Each wall is flat, endless, passes through zero and stands at right angles to its row. A trip goes straight from one point to another. Which walls does it cross, in order?

Walls:
(1): -9.6; 25.8; 15.7
(2): -1.9; 6.5; 13.0
(3): 36.5; -19.2; -22.7
(4): 8.9; -11.6; 10.5
(5): 6.8; -7.5; -0.5
(6): 13.7; -11.7; -12.2
Trips:
5.6; 7.7; -4.4 to -14.2; -2.2; 2.4 => 6, 3, 2
-7.1; 3.4; 0.6 to -37.2; 16.0; 15.6 => none

Walls:
(1): 13.3; 30.4; -10.8; 5.3; -13.9; -10.1; -13.3; 22.9; -6.6; 23.5; 35.5; -11.6
(2): -6.9; -12.8; 12.7; -9.5; -18.1; -3.7; 28.4; 30.5; -5.7; -10.8; -5.3; 11.7
(3): 19.7; 5.2; 6.8; 23.1; -0.9; -17.5; -4.0; -13.7; 1.8; -2.6; 1.0; 13.5
(4): -1.0; 5.0; 12.2; -4.3; 18.6; -0.7; -7.0; -10.2; 5.8; -2.6; 17.9; 9.4
(5): 3.7; -4.8; 3.1; -15.3; -26.2; 10.0; -6.6; 3.9; 11.8; 1.7; 19.3; -10.3
Trips:
-21.1; -7.4; -27.2; 5.7; -9.4; 1.6; 4.8; -12.2; -7.7; -10.9; -34.7; -14.9 to -5.0; -4.0; -32.2; 8.9; -9.3; -11.5; -13.2; 6.6; -8.9; -12.3; -4.5; 20.0 => 2, 3, 1
23.3; -17.3; 6.8; 17.4; -0.1; 28.2; 12.4; -16.9; 6.7; 4.8; 14.5; -13.2 to 40.3; 2.9; -13.0; 24.7; 27.6; -4.7; 13.9; 11.0; 8.0; 12.2; 6.2; 2.8 => 1, 5
-3.5; 9.9; 4.6; -2.3; 13.4; -26.8; 8.3; 6.6; 3.2; -16.0; -13.6; -5.9 to -10.4; -7.6; 13.0; -6.4; -33.0; 4.5; -5.3; 2.9; -17.3; -7.7; -11.2; -14.1 => 4, 3, 5
14.1; -1.0; -34.9; -9.6; -9.2; 2.1; 7.8; 7.5; -9.6; 18.1; 27.2; 14.9 to -14.3; 10.1; -3.6; -12.4; 11.0; 5.6; -1.1; 9.2; -1.1; 16.8; 13.2; 7.2 => 4, 2
-6.8; -27.9; -10.7; -6.7; 4.9; 22.9; 6.9; 13.5; 13.4; 8.2; -9.8; 20.2 to -7.8; -22.5; 22.7; 9.6; -21.1; 3.6; 8.7; -2.9; -1.0; -1.7; -5.0; 15.5 => 3
19.3; -5.8; 11.7; -18.4; -26.9; 13.1; 11.2; -37.6; -3.0; -4.0; -8.0; 12.8 to -15.4; 7.6; 6.5; -16.8; 10.9; 1.1; -30.2; 15.0; -6.4; -9.7; 26.2; 11.7 => 4, 2, 3, 1
23.3; -7.9; -11.5; -4.9; -21.8; -7.2; 3.9; 10.5; 14.5; -20.7; 31.4; 13.7 to 25.2; -6.7; -10.3; -14.6; 25.1; 0.0; -8.3; -15.6; 4.6; -19.5; -13.3; 16.9 => 1, 2, 5

Walls:
(1): -5.4; -10.7; 7.6; -4.1; -11.8; 24.6; 16.8; 1.4; 29.4; -21.8; -27.8; -4.6; -0.5; -13.2; -30.6; 6.4; -2.5; -3.5; -11.3; -25.0; -36.2; -6.1; -4.2; 18.6; 3.8; -8.6; 3.9; -3.5; -7.6; -11.5; -6.7; 38.2; 25.3; -3.2; 10.7; -3.9; 24.6; 9.9; 16.2; 8.0; -31.7; 10.0; -36.2; -12.8; 6.3; 13.6; 5.1; -13.3
(2): 4.0; -23.2; -15.8; -0.3; 25.9; -5.8; -7.4; -18.8; 0.5; 17.4; 3.3; 5.7; -4.2; 10.3; 3.0; 4.9; -23.4; -10.7; 28.0; -44.6; -4.0; 13.8; 13.7; 32.9; 22.5; 6.0; 0.8; 0.8; 31.1; 9.6; 19.1; 4.7; 10.1; 29.8; 20.7; 3.6; 29.8; -1.0; -5.1; -9.8; 15.6; 1.2; -24.3; -0.1; 14.9; 10.5; 13.0; 2.7
(3): -4.7; 10.8; 3.0; -12.9; -1.7; -32.1; -31.5; 16.7; -0.5; -13.9; -2.6; 21.9; -14.5; 7.8; -5.6; -15.1; -0.6; -22.2; -12.7; -8.7; -12.3; 23.0; -7.6; -11.9; 19.9; -4.3; -21.0; -0.8; -17.9; 18.6; 0.4; 4.4; 4.8; -8.7; 19.2; -1.6; 2.7; 3.5; 6.0; 20.0; 13.1; 22.7; 15.3; -9.8; 4.5; 20.9; -5.5; 10.7
(4): -16.7; -13.7; 12.9; -2.7; -1.7; -8.0; 18.3; 14.3; 8.6; 8.0; 0.4; -2.3; 6.8; 9.5; -1.7; -0.6; -4.4; 3.0; -6.1; 0.5; 10.9; -23.2; -28.9; -2.8; 11.6; 0.9; 16.5; 0.7; 18.3; -17.0; -9.0; 0.1; 18.8; 39.6; 0.4; -39.0; -11.7; 3.7; 2.8; 8.4; 10.4; -5.3; 12.2; 10.8; -5.8; 21.0; 9.3; -18.9
(5): 20.4; -26.3; 10.7; 7.8; 12.2; -9.9; 4.1; -28.5; -2.5; 19.1; 12.3; -1.7; -13.3; -3.2; 12.2; -23.2; -14.5; 18.3; -27.1; -14.2; -3.1; -7.2; -9.9; 17.7; 0.3; -2.0; -7.2; -2.2; 6.7; 3.2; -8.2; -18.5; -1.8; -1.0; -0.8; 9.9; 15.1; 0.0; -31.7; -21.9; 30.4; 1.7; -1.8; 2.9; 1.6; -14.1; -18.9; -0.8
(6): 3.5; -10.9; -0.2; 15.8; 14.5; 18.1; -15.2; -6.6; 13.8; 0.9; 5.9; -21.5; 6.9; 14.8; -3.6; 14.0; 2.6; 19.6; -10.4; -12.4; -6.9; 0.1; -5.8; 23.0; -29.3; 14.0; 7.6; -4.1; 15.5; -5.6; 0.7; 2.9; 7.7; -0.1; 22.5; 7.7; 2.7; 11.3; -1.7; 31.2; 9.4; -19.5; 17.1; -1.7; -32.2; 17.5; 3.8; -38.0
(7): -12.8; -7.7; -5.3; -10.1; 3.1; 2.1; 12.3; 23.6; 10.8; -22.5; 11.2; -19.9; 5.0; -9.6; 16.1; -1.8; 0.4; -17.3; 6.6; 27.6; 10.8; -1.5; 25.3; -7.7; 5.3; 18.0; -5.7; -0.3; 10.5; 6.8; -16.2; -6.2; -10.0; 2.1; 2.1; 16.8; 4.8; -14.9; 9.1; 27.3; -16.9; -1.8; 17.3; 19.5; -20.5; 17.8; -8.9; -21.9
Trips:
-25.6; -41.3; 1.7; -1.9; -14.0; -7.1; 1.4; -5.7; 4.2; -6.7; -24.2; 5.5; 8.3; 19.7; -0.2; -8.7; -6.5; -6.9; -6.0; -16.1; 15.9; 35.9; 12.3; -30.5; 3.1; -1.2; 16.9; 20.7; 18.3; 1.8; -17.0; -13.6; -12.9; 9.0; 1.2; 6.6; 20.5; 13.9; 14.0; -15.8; 17.8; -26.9; -15.9; -7.0; 2.5; 7.7; -16.2; -15.7 to -22.8; 1.6; 6.2; -24.4; -39.4; -15.3; -6.5; -15.3; 27.2; -9.4; -33.1; -16.5; -14.5; -14.7; -3.9; 10.1; -8.3; -10.2; 20.6; 5.2; -9.4; -15.6; -7.4; -16.1; -11.8; 23.7; 22.9; 14.2; -4.2; 12.5; 8.7; 11.5; 14.2; -3.1; 10.9; 22.5; -3.0; 16.3; 24.4; 11.5; -2.5; 13.7; -15.7; 19.6; -5.3; 9.4; -2.6; -30.9 => 5, 2
2.1; 1.3; 7.4; 5.1; 2.2; -2.9; 5.6; 7.6; 12.5; 7.6; -6.4; 4.4; -8.7; -31.9; -19.6; 2.7; 1.1; 1.0; -37.2; -15.7; -8.4; -14.1; 3.7; 10.9; -13.4; 5.7; 35.0; -14.5; -5.8; 4.6; 1.2; 1.8; 0.6; -2.3; -20.5; -19.1; -3.5; -24.5; 13.3; -1.2; -18.3; 7.3; -15.4; 16.1; -8.5; 0.4; 19.1; 27.4 to 1.0; 15.3; -20.7; -13.8; 19.3; -17.8; 4.4; -18.7; -8.4; -19.9; 2.2; -5.8; -5.0; -3.2; -20.8; -2.4; -0.6; 2.5; 20.9; -0.2; -25.0; 8.3; -15.4; 0.0; -11.1; -5.1; 0.3; 2.9; 3.3; -9.2; 3.9; 23.3; -16.2; -0.4; 15.3; 2.0; -21.6; -35.2; -5.0; 7.9; -10.5; 4.3; -2.7; -21.2; 10.2; -5.0; 5.0; -3.2 => 4, 3, 2
3.1; -14.4; 8.1; 5.3; -10.8; 16.0; -15.0; 35.1; -0.6; 11.2; -21.4; -2.5; -7.6; -2.9; 8.1; 4.6; -2.5; 9.0; -19.8; 12.1; -4.6; 2.1; -2.9; 22.0; -1.6; -3.5; 18.5; 19.3; -2.3; 8.1; -3.2; -26.7; -19.9; 23.6; -5.6; -14.1; -18.0; -2.6; -14.1; 5.0; -39.9; 11.7; 13.4; -3.3; 2.5; 8.2; -1.0; -13.0 to 43.4; 11.0; -23.5; -6.5; -22.2; -16.1; 25.0; -16.0; -19.8; -18.6; 21.8; 4.7; -6.9; 7.8; -18.9; -18.4; -14.2; 12.3; -0.7; 34.8; -20.6; 5.6; -2.0; 20.4; 8.2; 13.8; 2.4; 12.9; -43.9; -13.6; -6.6; 6.8; -1.6; 12.7; -13.9; -1.3; -7.3; 8.2; -7.2; 18.7; 9.5; -14.8; 17.1; 20.3; 19.4; 7.9; -11.3; 12.2 => 1, 6, 5, 3, 4, 7

Walls:
(1): 9.9; 25.1; 8.7; -12.4; -4.8; 22.2; -21.3; 0.9; 0.1; 19.6; -17.9; 18.5; 25.6; -7.3; -8.2; -4.6; -37.8; -9.7; -12.9; 1.7; 11.8; -5.8; 1.6; -14.3; 29.6; 8.4; 3.7; 13.3; -15.9; 10.1; 15.6; -4.7; -19.8; 13.7; -41.3; 28.5; 19.3; -32.3; -15.7; -9.5; 7.9; -6.1; -0.2; 9.6; -14.6; 1.8; -1.4; -13.0
(2): -13.1; -13.2; -10.0; -15.5; -11.4; -12.5; 11.8; -15.7; 13.7; -14.2; -0.5; -11.1; -12.9; -1.2; -14.0; -11.7; -7.2; 16.9; 1.8; 8.9; -4.1; 28.8; -13.8; 9.5; -9.5; -5.2; 33.0; 14.2; 35.4; 3.0; -7.3; 1.2; 6.7; -6.4; 21.4; 8.0; 32.9; -2.5; -4.1; 4.4; -13.0; -7.4; -0.2; 3.0; 19.4; -13.4; 11.0; 7.4
(3): 9.0; -15.3; -4.9; 1.9; -20.5; 5.5; 4.1; 4.5; 11.2; -24.6; -20.1; -5.9; -6.6; 10.6; 16.6; -15.8; 24.9; -5.0; -35.9; -1.6; 1.8; -2.2; 10.6; 1.4; 2.9; -2.2; -17.6; -2.8; 2.6; -17.3; 1.6; 10.1; -5.5; -0.5; 5.1; 19.8; -22.9; -11.7; -20.1; 3.3; 5.2; -4.0; -23.9; -22.3; -10.0; 9.1; -24.2; -14.5
(4): -34.9; -7.2; 2.0; -0.3; 8.6; -14.7; -3.0; -35.6; -13.4; 2.8; -13.3; 9.0; -7.9; 17.7; -18.4; -16.1; 1.3; -2.2; 6.4; -0.8; 3.3; 6.1; -1.7; -11.6; 10.1; 2.8; 15.8; -8.9; -38.2; -11.0; 2.7; -5.8; 22.5; -6.9; 8.0; 1.7; 0.2; 0.2; 1.7; 7.0; 14.7; -21.6; 15.5; 2.9; 1.2; -26.5; 6.3; -8.1
(5): 6.4; 1.3; 5.2; -11.0; 13.5; 17.1; 34.9; 0.4; 18.9; 12.3; -22.8; -8.9; -36.8; -8.8; -14.8; 21.6; -16.8; -18.6; 23.4; -14.4; -17.3; 12.7; 13.6; 23.4; 4.3; -19.5; -14.2; 12.8; -17.5; -39.3; 10.7; -2.6; -19.5; 30.9; 31.1; -5.3; -5.6; -9.6; 3.4; 15.6; 10.0; 12.0; 8.1; -8.7; 7.9; -3.6; -3.4; 0.1
(6): -8.1; 6.2; -18.3; 24.9; 16.7; 8.0; 5.5; 7.8; 25.1; -21.5; -1.9; 17.0; 29.0; -2.8; 12.9; 6.9; -9.9; 9.2; 11.9; 15.5; 15.6; 21.9; -0.3; 11.6; -20.0; -11.8; 14.4; -20.5; -18.7; -3.4; 0.8; 2.6; 5.8; 12.7; 2.1; 4.1; 9.7; -35.9; 8.2; 4.7; -8.6; 4.5; 3.2; -4.0; 2.2; -13.9; -1.7; -19.1
Trips:
11.0; 5.7; -11.4; 15.6; -9.2; 5.2; -12.1; -7.7; 4.1; -5.7; -21.3; 26.4; 22.9; 5.3; -22.7; -5.2; 6.9; 6.8; -8.9; 18.6; 4.6; 34.7; -17.7; -2.3; 8.4; -7.4; -7.9; 3.0; -13.5; 20.8; 16.2; -7.7; -16.6; 4.0; 12.7; -17.5; 14.5; -24.9; -18.7; 18.4; 3.6; -13.5; -2.0; -15.0; 3.0; 5.7; 1.9; -10.1 to 5.7; -10.5; -13.8; 1.3; -1.9; 5.4; 16.1; -8.7; 9.4; 12.4; 22.5; -7.5; 8.9; -14.7; 14.3; 33.3; 7.5; -7.6; -20.9; 9.7; 14.4; -16.8; 6.7; 11.3; -2.6; 0.1; 7.7; -14.2; -0.8; -1.4; 7.8; -8.9; 0.5; 2.8; 1.0; -12.5; -15.2; -12.3; -16.8; -17.1; 5.1; 2.7; 0.6; -19.9; 10.3; 8.9; -3.1; -18.3 => 2, 4, 5, 1
-20.0; 18.5; -22.8; -2.0; 21.7; 20.2; -16.3; 0.0; -7.7; -2.3; 34.9; 5.7; -11.7; -3.9; 28.9; -26.6; -14.8; -2.6; -6.2; -2.8; 5.1; 34.0; -6.3; -6.2; 5.7; 2.2; -25.5; 28.3; -14.0; 3.4; 1.2; 3.0; 2.3; -14.0; 3.1; -34.9; 8.4; 2.8; 23.2; 5.8; -25.7; -9.0; -3.4; -1.6; 16.1; 8.8; -5.7; 15.8 to 13.9; 9.1; 24.3; 38.1; -4.6; 1.9; 2.2; -13.1; 8.7; -16.7; 23.3; 10.5; 9.1; -12.2; 9.0; 7.9; 27.2; 8.6; 28.4; 4.1; -22.1; 2.2; 23.4; 2.7; -11.0; -7.5; -28.9; -1.1; 3.9; 17.4; 8.0; -20.1; -10.9; 11.6; 5.1; -22.6; -8.9; 3.0; 23.4; 6.9; -16.3; 1.6; 8.8; -3.8; -22.0; -28.6; 18.3; 15.9 => 2, 5
-16.6; 2.2; 5.9; -8.2; -13.7; -7.9; -31.0; -12.7; -6.8; -6.6; 37.3; -38.7; -11.6; -7.9; 2.2; 5.1; 14.2; -14.8; 2.8; 7.2; -12.8; -1.3; -6.7; 8.5; 6.7; -32.7; 15.2; 13.3; 11.7; -14.3; -3.1; 17.1; -5.1; -13.9; 4.2; 0.2; 5.5; 1.7; 32.1; 8.9; 8.5; -24.2; -2.8; -6.2; 10.1; 6.9; -5.9; -37.7 to 24.7; -30.3; -25.9; 6.7; -7.1; 17.6; 1.8; 23.4; -17.1; -39.2; 3.1; -20.5; -10.0; -3.8; -16.2; -9.0; 2.8; 9.7; 9.4; 19.3; 4.7; 0.2; 9.4; 13.3; -4.2; -25.0; 21.5; 4.9; -24.1; -9.8; 3.3; 14.7; -10.5; 2.2; -0.5; -14.5; 21.8; 3.9; 2.6; -0.2; 16.6; 12.2; -5.8; 2.1; -2.6; -13.5; -23.2; 18.6 => 5, 4, 6
39.1; 7.9; -21.3; -29.3; -13.5; 7.1; 11.3; -0.7; -14.8; -14.5; 18.5; 15.2; 25.3; 12.2; 20.7; 20.6; -5.9; 0.2; -12.6; -11.2; 13.7; 9.5; -6.5; 4.9; 9.3; -15.6; 5.7; 1.3; -6.8; -21.1; 18.2; -15.3; -22.5; -4.9; 16.1; 28.0; -16.8; -7.8; -3.9; -4.9; -7.7; 4.6; 3.2; -1.1; 7.3; 6.0; -2.1; -8.2 to -18.0; 1.6; -0.3; -5.5; -17.6; 4.0; -10.7; 9.0; -22.3; 11.1; 16.4; -8.9; -7.6; -19.8; 20.6; -11.9; 4.9; -15.7; 10.7; -5.9; -5.9; 3.3; 9.8; 13.3; 4.1; 9.7; 16.8; 8.4; 4.3; 23.3; -9.6; 11.1; -1.2; -7.9; -19.3; 0.4; 12.2; 0.6; 9.9; 1.5; -11.6; 13.5; -1.5; -8.0; 30.7; 2.8; 25.7; -17.8 => 5, 2, 3, 6
-2.9; -4.1; -14.7; 12.0; 9.5; 2.0; 25.3; 9.2; 26.8; -7.4; -12.0; 38.6; 18.8; -13.2; -9.6; -4.1; -15.0; 0.4; -19.0; 27.3; -21.6; -3.3; -13.6; -2.7; 11.9; -3.6; -10.8; 12.8; 22.0; 0.8; -24.5; -6.2; 1.7; 14.6; -6.9; 21.9; -5.1; 18.3; -15.5; 22.8; 7.4; -4.3; -12.7; -9.6; 11.2; -24.3; 14.5; -3.2 to -3.6; 26.6; 7.0; 12.3; -4.0; -33.7; 15.3; 28.8; 17.6; -0.2; 24.3; 7.8; -11.7; -0.6; 19.0; 2.7; 4.8; -9.2; -8.5; 11.5; 1.8; 1.7; -34.6; 5.2; -12.0; -9.1; 4.4; -3.6; 9.1; -2.8; -12.3; 30.1; -6.9; 5.9; 4.9; 6.7; 11.7; -7.1; 12.5; -23.5; 19.3; -8.3; -41.7; -24.5; 7.5; -22.9; -2.3; -6.8 => 5, 1
